Rows are points. Two turns around zero, p and q, are shown by what they do to some points. Where does a point land after both, in the order given? Backwards means that the second turn is done in reverse. Each puzzle has new turns, and all numbers are rounded.

Turn p:
[12  5] => [12 -4]
[-15   3] => [-10  12]
[25 32] => [40  9]
[ 25 -15] => [ 10 -27]
[-48 -25] => [-53  11]
Turn q:
[44 13] => [ 42 -18]
[-27 -19] => [-33   2]
[-17   6] => [-9 15]
Where do these land?
q, then p: [ 18 -20] => [-16 -22]
q, then p: [-9 45] => [42 18]
q, then p: [ -9 -25] => [-26   4]

Turn p:
[-23  35  30] => [-38  34 -10]
[19 -2  5] => [11  6 15]
[-26 -18   1] => [-20 -24  -5]
[-11 -16 -33] => [ 14 -29 -20]
[41  1 -2] => [32 14 22]
Turn q:
[-16  17  29] => [12 18 31]
[  7 -14   7] => [ -9 -13   6]
[-15 -13 -21] => [-20  11 -18]
[  7  26 -48] => [ 21  11 -50]
[ 18 -16  32] => [ -4 -27  29]
Where do these land?
q, then p: [-16 -31  17] => [-38  -4  -4]
q, then p backwards: [ 27  14 -22] => [ -4   0 -37]
q, then p: [ -6 -13  32] => [-30   4  18]
q, then p backwards: [ -4  30 -27] => [  8  30 -26]

Turn p:
[-22 -14  19 -32   5 -45] => [-26 -49   7   6   2 -31]
[-25  42 -14  -6  -3  14] => [-37  24  16 -18  -8  16]
[ 16 -23  -6  27 -45 -19] => [ 39   3   9  19 -39 -21]
[27 13  3 32  5 12] => [25 35 -2 -3 14 -4]
[ -8  -9   9 -13  -7   2] => [  0 -19   8  -2  -3   6]
[34 -9 34  1 19 20] => [ 35  -6  -5 -16  40   5]
[-15   7 -18  20  19  21] => [-13  27  -6  17   8  23]
[ -8  -7 -26 -29   7  -5] => [-23 -17 -25  -3 -15   7]
Turn q:
[ 38   7  14  35 -14 -16] => [ 22  14  20  14 -17 -43]
[ -5 -15 -26 -28  17 -19] => [ -6 -36  -8 -19  25   3]
[ 16  -3  16 -10  -9 -28] => [-13  -6  26  -3   6 -24]
[-11 -19   5 -14  25   7] => [ -7 -18  -1  15  17  22]
[-26  -9   7   9  33 -11] => [-18 -16 -23  29  12   2]
[-14 -12 -13   1 -23   0] => [ -6 -11  -4 -16 -24   6]
[ 27  15 -28 -17 -20  42] => [ 40  21   9 -38  -1  25]
[-26  37  25  25 -10  24] => [-14  52 -18  17 -19   8]
Where do these land?
q, then p: [-23   3 -22 -19  30  15] => [-10   8 -33   6   5  34]
q, then p: [-13  28 -10   5  31  36] => [ -9  44 -28 -14   4  19]
q, then p: [ 17  15   6  -8  15 -18] => [-13  -1  -8   5  22 -20]
p, then q backwards: [-15 -18  -6  16  17  -4] => [-8 -4 17 12 25  2]
p, then q: [ 48 -18 -12  -9  18 -20] => [ 24 -34 -10 -31  15 -23]
q, then p backwards: [-13  11  32  -8 -13  40] => [-24  19 -19  24  -7  35]
q, then p: [ 20 -35  -8  -3 -30   2] => [ 34 -33  15 -11  -5   0]
q, then p: [-12  18  24   7 -31 -22] => [-28  -4  35   0 -16 -17]
q, then p: [ -9  -4  -4  19 -35 -28] => [ -6 -22  18   4 -36 -19]

Turn p:
[ -8   7 -13 -10   8   5  -8   3] => [-7 14 -5 -3  7 15 -3 -1]
[-12  -4  10   7   2 -13  12 -13] => [ -3 -10  -1  17   9 -12  13   0]
[  9  -7   3 -11   7  18 -29   7] => [  9   7  18  -9   3  19 -24  -7]
[ -4  -8  -5   8 -11   2  19  -7] => [  6 -13 -17   7  -8  -4  10  -1]
[ -2  12   0  16  -8  -7  10 -19] => [ -5   3  -6  16 -11 -17  12  -8]
[ -4  -8 -14   6  -4 -21  14  -8] => [-15 -15 -18   2   3 -12   8  -4]
[  4  14   3 -12  19  20  -8  10] => [13 26  7 -9  9 11 -7  6]
[ 13  -3  12  13  -5   6 -14  23] => [  7  -3  16  -7 -15  -3 -20  16]
[  2  -9  -4 -10  13   2  -8   6] => [  1   0   1  -9  14   8 -11  -1]
[ 14  -1  -2 -11  -4  -7   5  -3] => [  0  -4   1 -16   1  -6   7  -9]
[-12   7  10   4 -17  -5   5   1] => [ -6  -5   6  10 -12   1  15   8]
Turn q:
[-9 -7 -5 24 -5 -2  3  4] => [-13   6 -16   4   4   5  12  11]
[ -9  20  -7  -9   0   7 -15  28] => [  2   6   7 -13  22  13 -25  12]
[ -8  -3   8 -10   5   6   5  -1] => [-7 -4 10 -7  3 -6  2 -8]
[-4  1 -9 -8 -3  2 10 -5] => [  0   3  -2 -11  -5 -12  -2   0]
[ -6   9   6  19  -3   3  -1 -13] => [ 0 19 -4  6  3  5 15 -6]
[ -5  -3   9  -9  -4 -24   1  -8] => [-10   4  11  16 -14 -11  -7   0]
[ 0 -7 -4  0 12 -7  1 -9] => [-2 -5 -8  8 -1 -9 -1 -9]
[ -8  -4   0  -4  -5   7  -9 -11] => [ -7   5   0  -7  -7   6  -2 -13]
[48 -6  3 -3  4  7  4 16] => [ 35 -34   2   3  -4   9   6  12]
Where do these land?
q, then p: [-10  13  -5   6   8   0  -5 -13] => [-8 18 -3  5  2 -8  2 -9]
q, then p: [  0  -9  22   7 -21  -1  12  22] => [ 17 -12   3   0   0   9   9  33]
q, then p: [ 13  16   1 -21   3   3  -1 -14] => [  2   0  20  -8  -5 -15   1 -19]
q, then p backwards: [ -4 -22   5   7   0 -14   4  -5] => [-13   3  -4  12 -15 -14   3  -6]
q, then p backwards: [-18  -8 -11  -5   8  -4  -5  -3] => [  4  -1 -18   7   5 -13  -8  -4]
q, then p backwards: [15 15  0 -6  7 -1 -8  7] => [  2 -12  11   1  10  16  -3   1]
q, then p backwards: [-13 -11 -12   7   3  -7  16  -3] => [  0   8 -11  11   2 -18  13   0]
p, then q: [ 13  13 -14  -2  -5   9 -19  -4] => [  7  23  10  -8  -9   7  -7 -11]
q, then p: [ 4 -6 14  7 -3 15  5 12] => [20 -6 -5 -3 10  4  6  9]

Turn p:
[  9  -6   7   7 -13  15  -3 -17 -15   6  10] => [ 12   7  14 -13 -18   5  -3 -12 -13  -3  -6]
[ 1 10  4  1 -9  3 -6 -2 12  0  1] => [ -5   6   1   1   0   4 -12   0   7  -8  -9]
[  3  11   1 -17   2   5  -4  -6  12  -5  10] => [  1  -1 -13  -9   4   6 -21   3   3  -4   0]
[  6  11   5  -5  -8  -6  -1   2   0 -10   1] => [  5   8  -7   2   9  -2  -6  -3  -1 -12  -3]
[  9 -12   7  11 -12  23  -1   1 -10   9   1] => [ 10  -1  19   0 -15   9   3  -2 -14   4 -16]
[ -1  -2  -1   2  -2  -5  -7  -3  12 -10  14] => [ -9  -4 -11  -7   2   5  -3 -12   6  -6  -6]
[ -7  -7   5  -3   5 -11  -3   5   1   5   3] => [-8 -6 -4 -5  0 -2 11  7  1 -5  2]
[ -9   1 -10  -6   6 -14   5   7  -4  10  -7] => [-9  4 -6  7  1 -7  9 12  0  5 14]
[ 1  1 12 -3  3  3  0 -1  3 -9  2] => [ 6 -6  1 -7  9  0 -3  0  2 -5 -5]
[-11   4  -8   2   8 -10  23   7   1   3 -12] => [-2 10 -1  7 13 -5 13 10 10 17 10]
[ 14 -12   6  10  -5  10  -5 -13  -4   4  -9] => [ 14  -4  13   0 -18  -7   0  -8   1   0 -10]
[  2  -6 -14  -1  10  -9   5  12  -3   4  -2] => [ -2  -4 -11  12  -1   1  13   5  -1   8  10]
[-13  -2 -10  -5   2  -3   0   5  -2  -7  -9] => [-10  -3  -2   6  10 -10   0   1  -5   9   5]
[-5  9 -4  6 13 -2 -3  5 -3  0 -3] => [-3 -5  5  8  7  4  1  0  5 -1 13]
Turn q:
[ 0 -8 -8 -1 -2  1 -8 12 -9  1 -8] => [ 2  0 -1  7  8 -2 -8 15 -8 -2  4]
[ 0  6 -1 -5  2 10 -7  3  2 -3 -8] => [ 5 10 -7 -6  5  3 -6  4  1 -3  0]
[-1 16 21  5 -3 21  2  5 -4 -2  9] => [  1  16  -3 -11   4   4  26  -3   2 -14   3]
[ -5   7 -16  -9  -3  -1  11   1  -9   0   9] => [ -9   0 -14  12  -1   4   2  -7  -5   9  10]
[ 15 -14   1   3  -7   0  -9  -4  -4  -6  -3] => [ 15  -6   7  -2  -3 -13  -5   3  -7  -5   5]
[-12  -8 -18   2   2  -2   4   2  -4   5   4] => [-8 -7 -3 15 -3 11 -6  3 -9  3 -1]
[ 7 -3  6 -3 -2 -1  6  0  6 10 12] => [ -1 -10   8  -5   0   5   8  -5   6   2  10]
[ 7 -2 12 14 -1 -8  9 -3  8  7 -8] => [  5  -8  10  -3  -8  -4   9   7  15   4 -10]
[  5   7 -15  -4   5   0 -11   1  16 -12   3] => [  3  11  -1   3  -3   3 -21 -11   8  -6   7]
[-11  10  -6   0   2   0   4 -13  -2  11  -4] => [ -1   2  -7   1  -1  11   3  -5  -3  15 -12]
[-10 -17   0   0 -12  -2   1   3  -5   3 -12] => [ -5  -6   3  -2  -6  -3  -2  20 -14   5  -3]
[ 10  -8   8  -7  14  -7   0   0  -1 -15   5] => [ -3 -11  -2  -5   5 -16  -7 -10   5 -13   1]
[ -4  13  15   5   4 -11  -3  -7   5   2   1] => [ -4   7  10  -6   3  -4   7 -10   9   5 -13]
Where do these land?
p, then q: [-3  0  5 -6 -5  3  7  6 -5 -9 15] => [  4  -3 -19   0  10   1  -2  -3  -4  -1  -1]
q, then p: [-6 -1  5 -4 -5  0  0  0 17 23 -4] => [  1  -5   6  -6  -3   8  -8  23  -5   3 -11]
q, then p: [  4   3   3   6  -5 -17   4  -4  -6  -7  15] => [ -2  11   5 -14  -2  -6  13  -7  11  -4   1]
p, then q: [  5   0   6 -10  -4   3 -11  -5  -1  -6  -4] => [  3   1   4   2   4 -14 -11   0  -6  -1  -1]
p, then q: [ 4  7  6  1  4  1  5 -6 15 19  0] => [-3 14  6 -9 -4  7 -3  8 10 -3 14]
q, then p: [ -5   3 -10   3  12   7  -6  -3   1  -4  -5] => [  2  -6   5  12  -2  -4 -11  -8   0   1   2]
p, then q backwards: [ 4 -5  7 -3 18  7  6  6 -5  1 -8] => [ 14 -10   1   4  -3   0   1   2  -5  16  -4]
q, then p: [ -3   5   6  -4  10  -1   6  10  -3 -10  -6] => [-11  -4  -7   5  10  -5  -1  -2   7   6   6]
p, then q backwards: [  2  -3 -48   4  -6   2   8  -5   0   7  -4] => [ -7  20 -31  -9 -22 -15  14 -10  -2  -4   6]
q, then p: [  0  -3   7   4  -2 -13   0  -6  -2 -11   0] => [ -4   6   0  -3   1 -14   7   0   5  -8   0]
p, then q: [ 6  6  6  3 -3  0 -6  7 -5 -8 -3] => [  6  -1  -2   2  -2  -9   0  -3   2 -10  -8]
q, then p: [ 1  2  1  8 -5  5  7 -7  1 -1 -5] => [ 4 11 -3  7 -2 -2 -1  2 -1  3 -7]
q, then p: [  1 -12  -1   3  -4  -1 -11   9  -1 -10  11] => [  1  -4   2  -7  11   1   6 -12  -5 -14  -1]
q, then p: [-10   1   7  -5  -4   4  -8  -1  -5  17  -2] => [ 9 -4  8 -2  3  4  0 16 -7  5  9]
